Each row is a point. Two turns around zero, p and q, are shown by what they do to some points. Write where each new point lands after one turn and then the other. Backwards means that the second turn is done in reverse. Each puzzle has new turns, and all numbers are rounded.

Turn p:
59 -31 -37 -> -17 -41 -62
-21 40 -10 -> 9 45 2
40 -25 17 -> 13 -46 -14
-64 5 18 -> -14 31 58
-14 10 12 -> 8 10 16
Turn q:
9 41 41 -> 6 33 48
7 -19 5 -> 7 -19 2
32 -30 2 -> 33 -29 -2
51 -24 -22 -> 53 -18 -24
-80 36 -28 -> -80 39 -24
-18 -4 2 -> -18 -5 0
Where do these land?
p, then q backwards: -12 -50 20 -> -23 -32 38
p, then q: -24 -1 1 -> -12 7 20
q, then p: 6 -5 -22 -> -12 4 -20
p, then q: -43 15 -31 -> -32 43 15
q, then p: 73 41 31 -> 80 -25 -30

Turn p:
35 13 -37 52 -> 63 4 16 35
-18 -22 32 -59 -> -60 -23 -9 -33
-8 -13 -40 52 -> 28 16 -10 58
-32 17 17 -31 -> -25 13 -25 -34
-30 -11 41 9 -> -40 33 11 -1
53 17 -13 -22 -> 35 -41 16 -25
Turn q:
-4 18 -15 39 -> -2 15 -1 43
-26 -18 22 -14 -> -18 11 20 -29
-26 12 19 -83 -> 15 26 -19 -82
17 7 24 3 -> 23 -7 19 -1
39 -18 -51 56 -> -18 -43 -19 71
Where do these land?
q, then p: -14 -40 24 -47 -> -46 -28 -25 -32
q, then p: 15 -34 -7 -19 -> -30 -20 -15 15
p, then q: 40 36 -15 -43 -> -1 -52 -17 -44
q, then p: -18 15 18 74 -> 10 68 40 0
q, then p: -23 23 -20 35 -> 31 41 -3 7

Turn p:
5 23 -28 4 27 -15 -> 25 -8 -10 4 38 -6
59 -14 3 26 -5 -34 -> 32 -3 -59 4 -24 21
31 -58 46 -44 4 31 -> 12 -11 41 -24 -68 48
-38 37 -1 -25 -25 17 -> -23 36 32 -12 18 -32
-49 -21 31 -39 -13 -21 -> -17 -18 33 -28 -35 -47
-47 6 -41 1 -26 -4 -> -45 -3 -5 -22 36 -27
40 27 -11 78 37 26 -> 16 7 -34 78 34 44
Turn q:
37 -1 -15 -23 54 25 -> 15 -17 -21 -38 57 3
35 49 -11 38 -18 -3 -> -30 50 -44 10 4 7
32 12 19 13 -10 27 -> -24 14 -5 19 33 18
-55 36 11 12 -11 -7 -> -43 -12 0 -2 -50 -14
36 30 19 -4 -32 -13 -> -24 53 12 2 11 10
6 -102 -7 -14 -30 6 -> 79 -21 44 47 6 27
-26 -35 -1 -13 80 -17 -> 35 -56 0 -30 15 -57
-64 10 -15 -7 -34 -18 -> -7 -10 14 -4 -74 6
Where do these land?
p, then q: -31 -2 -16 26 -13 7 -> 4 -28 -8 -1 -27 -22
q, then p: 23 31 -22 1 -4 7 -> -1 13 19 -11 38 1
q, then p: -22 8 -40 -25 -33 -35 -> -7 62 -4 -30 -15 5
q, then p: 14 -25 51 -18 10 53 -> 3 -51 37 45 -22 13
q, then p: 25 -20 -58 0 9 -25 -> 38 29 -23 -24 22 35
q, then p: 7 -3 126 38 -4 5 -> -11 -59 -5 87 -20 -76
q, then p: -16 11 -42 -22 36 -11 -> 15 1 2 -61 -1 13

Turn p:
39 -21 33 4 33 7 46 10 -> -8 13 29 0 59 3 -12 41
3 -48 -24 -15 43 14 -7 22 -> -24 21 5 -33 45 -4 18 -33
-25 31 -29 -6 9 36 -1 -6 -> 2 32 -18 -9 -30 17 36 2
-57 -13 -9 -18 21 6 -1 -63 -> -14 -4 55 -22 -45 13 45 -17
19 -1 11 12 -81 -36 37 25 -> 22 -66 -32 51 16 -30 -8 29
18 -3 -23 20 48 -6 20 13 -> -15 45 12 22 34 -1 4 -9
-10 -10 18 -5 -60 -60 -38 -31 -> 13 -70 12 12 -44 -32 -34 -26
79 43 -4 -18 -62 -3 -9 1 -> 54 1 -45 6 -13 -64 -39 41
-22 21 -17 16 71 19 -16 -6 -> -23 65 16 -6 -12 37 7 -23
-47 -10 20 -28 65 5 -9 47 -> -81 15 -6 -33 15 42 0 -12
3 12 23 37 -88 19 -20 -11 -> 75 -53 -29 12 -25 18 -15 9
Turn q:
21 12 20 -35 -20 13 -30 14 -> -3 -9 16 19 -25 7 -32 39
44 38 53 4 -6 -10 -42 -34 -> 12 -42 39 -8 -18 -8 -73 -11
-30 -40 -29 -24 -13 -2 -12 -37 -> -25 35 -48 -28 -3 22 -13 4
-26 13 -76 20 31 19 -1 19 -> 10 27 -19 -26 49 -39 43 32
0 13 -43 11 41 -25 -11 3 -> 13 2 13 -50 30 -8 24 13
93 -39 49 -27 1 14 23 16 -> 70 -29 8 33 -75 41 -4 0
-13 -10 31 51 6 33 28 0 -> 19 -9 -17 44 27 -12 5 -46
-69 -18 1 -55 12 26 67 17 -> -23 92 1 46 3 28 41 -10
-1 -40 38 83 -6 -43 -17 32 -> -9 -91 -17 10 37 31 22 -38
11 36 -36 -45 -4 -16 -16 -12 -> -14 23 25 -40 -24 -18 -10 38
-30 35 -9 17 -42 -7 12 -17 -> -49 3 -1 1 -1 -43 -3 -20
Where do these land?
p, then q backwards: -8 39 41 18 -13 25 13 11 -> 14 -39 5 -35 -2 11 -34 19
p, then q: 21 1 38 -31 59 22 26 36 -> -8 37 47 22 52 10 8 43
p, then q: 18 32 -6 13 8 13 -31 52 -> 2 12 -6 -36 20 -44 -8 40
p, then q: 10 -7 -23 18 20 -68 25 -54 -> -22 -55 21 9 15 11 -20 -69
q, then p: 33 -1 22 -33 -37 12 22 42 -> 40 -43 -27 33 23 24 -2 6
p, then q: -16 -13 -57 21 -34 -5 -64 -124 -> -10 -45 -3 -4 -122 -4 -58 -66
p, then q: -17 -2 32 16 -21 1 -16 49 -> 20 17 -49 -9 24 1 -3 30
p, then q: -33 5 -12 -64 33 -11 33 14 -> -58 42 15 20 20 10 38 -16
q, then p: -13 -25 -54 24 0 1 24 -34 -> -18 25 4 15 -26 -52 37 7
p, then q backwards: 6 -29 19 17 -14 10 -32 7 -> 14 -14 18 23 24 -11 -19 -24
